Each row is a point. Two turns around zero, p and q, are shown by what they do to some points. Write where each new point lands after one turn and then the other. Backwards means that the second turn is done in reverse. Each puzzle has new turns, and all numbers are rounded.
(in the rows, 128 means zero)

Turn p:
[ 59 136] => [ 68 163]
[135 108] => [126 107]
[119 133] => [122 136]
[146 135] => [147 127]
[182 128] => [178 106]
Turn q:
[108  96] => [155 154]
[95 91] => [169 156]
[150 164] => [98 98]
[153 113] => [107 148]
[134 175] => [111  84]
Where do these land?
p, then q: [188 143] => [ 71 152]
q, then p: [132 100] => [142 153]
p, then q backwards: [105 132] => [150 120]
q, then p: [ 87 137] => [155  96]

Turn p:
[ 90 159 125] => [177 124 134]
[130 151  94] => [138  91 143]
[180 102 163] => [ 70 162 138]
[111 135  92] => [146  93 120]
[130  93 167] => [108 171 105]
Turn q:
[167 123 163] => [173 120 155]
[113 182 148] => [102 156 174]
[121 103  77] => [119 131  72]
[111 105 123] => [118 106 112]
Where do these land?
p, then q: [158 113  96] => [105  92 109]
q, then p backwards: [125 137 168] => [147 164 121]
p, then q: [105 171 161] => [165 151 168]
q, then p backwards: [124  91  86] => [102  82 109]

Turn p:
[123 142 169 168] => [120 171 147  93]
[127  68 102 111] => [165 118 133 184]
[117 113  80 116] => [133 115  96 167]
[ 98 165 165 123] => [ 77 139 149 107]
[175 152 124 122] => [145  98 116  89]
Turn q:
[154 137 100 120] => [157 121 101 130]
[104  68 178 124] => [100 140 186  79]
[126 148 103 151] => [127 103 111 154]
[ 92 109 116 124] => [ 93 117 120 107]
[195 171 151 151] => [192 140 147 181]
[ 98 136 121  98] => [100 148 103 119]
Where do these land?
p, then q: [148  92 149 113] => [155 139 167 127]
p, then q: [119 186 164 117] => [ 77 165 116 100]
p, then q: [114 141  76 113] => [116  76 110 117]
p, then q: [116 168 118 149] => [105 131  87 126]
q, then p: [101  88 101 118] => [115 101 138 175]
p, then q: [170  94 160 158] => [181 171 138 139]

Turn p:
[109 155 162  93  84 128 121 137] => [101 127 147  93  88 150 136  94]
[163 108 100  90 149 147 180 110] => [123 145  81 129 136  89  69 124]
[121 152 158 128 104  95 150 103] => [121 124 160 131 132 131 123  72]
[175 156  92 163 148 163 134 118] => [144  86 112 178 117 113  94 160]
[177  88  88 159 163 152 167  83] => [152 117  67 179 177 102  86 138]
[120 144  88 156 112 140  92  84] => [123  72 136 134 158 165 113 151]
[155  92 162 100 115  99 101 142] => [159 131 110  80 122 112 164 102]
[108 117 115 149 101  91  96 170] => [111 114 154 110 140 116 191 147]
[ 86 134 150 129 131 132  85 154] => [130 145 154 109 111 166 164 151]
[ 95 162 134 123 171 107 127 158] => [135 166 184 130 114 121 126 153]
[100  99 158 119 128 154 154 149] => [108 179 103 134 115 143 144 119]
Turn q:
[167  85 161 124 162 158 144 168] => [ 67 101 127 129 172 101 142  96]
[159 152  87  78 105  91 103 119] => [179 117 185 144 128 155  94 115]
[166 128 146 156 166 135 115  96] => [ 85 109 113 153 135 173 132 139]
[117  99 111  93  79 146 133  91] => [148 109 123  86 106 118  69 124]
[103 110 148 112 121  81 156  80] => [135  95 123 139  55 113 121 133]
[159 107 126 136 133 129 150 168] => [109 132 126 148 156 105 129  89]
[112 110 147 107  74 134 151 138] => [159 107 107  97 121  89 118 106]
[128 165 113 175 116 170  95 150] => [142 173  99 116 180 157 139 148]
[ 94 174 112 164 142 168 134 101] => [120 179 102  95 111 170 147 151]
[108 110  94 132 166  89 105 134] => [115 152 165 168 116 111 118 163]
[ 94 168 163 131 144 106 122 161] => [148 134 136 133 126 115 197 147]
Where do these land?
p, then q: [100  44 128 142 131 170 135 113] => [101 212 157 109 129 158 129 115]
p, then q: [189 128 135 177  59 131 113 156] => [111 136  88 151  82  78  66  97]
q, then p backwards: [107 151 146 148 147  31 170 105] => [163 163 185 182 129 167 137 188]
q, then p: [157 133 137 120 139 167 115 162] => [151 174 132 131 137 137  96 138]
p, then q backwards: [143 137 123 123 148 160 107 108] => [129 130 123 134 100 121 107  92]
p, then q backwards: [107  98 144 121 127 118 104 131] => [120 165 134 132 129 155 127 139]
p, then q: [100 147 139 119 149 145 111 108] => [127 118 122  98 165 143 139 133]
p, then q: [126 106 115 123 150 108 104 129] => [115 122 158 138 138 129 145 105]
q, then p: [101 168  72 109 136 160 138 179] => [154 136 174 124  76 129  75  93]
p, then q: [120 139 140 108 105 119 201 111] => [148 129 119 127  86 157 128 190]
q, then p: [157 155 129 119 116  98 111 105] => [143 114  82 153 117 138 140 128]
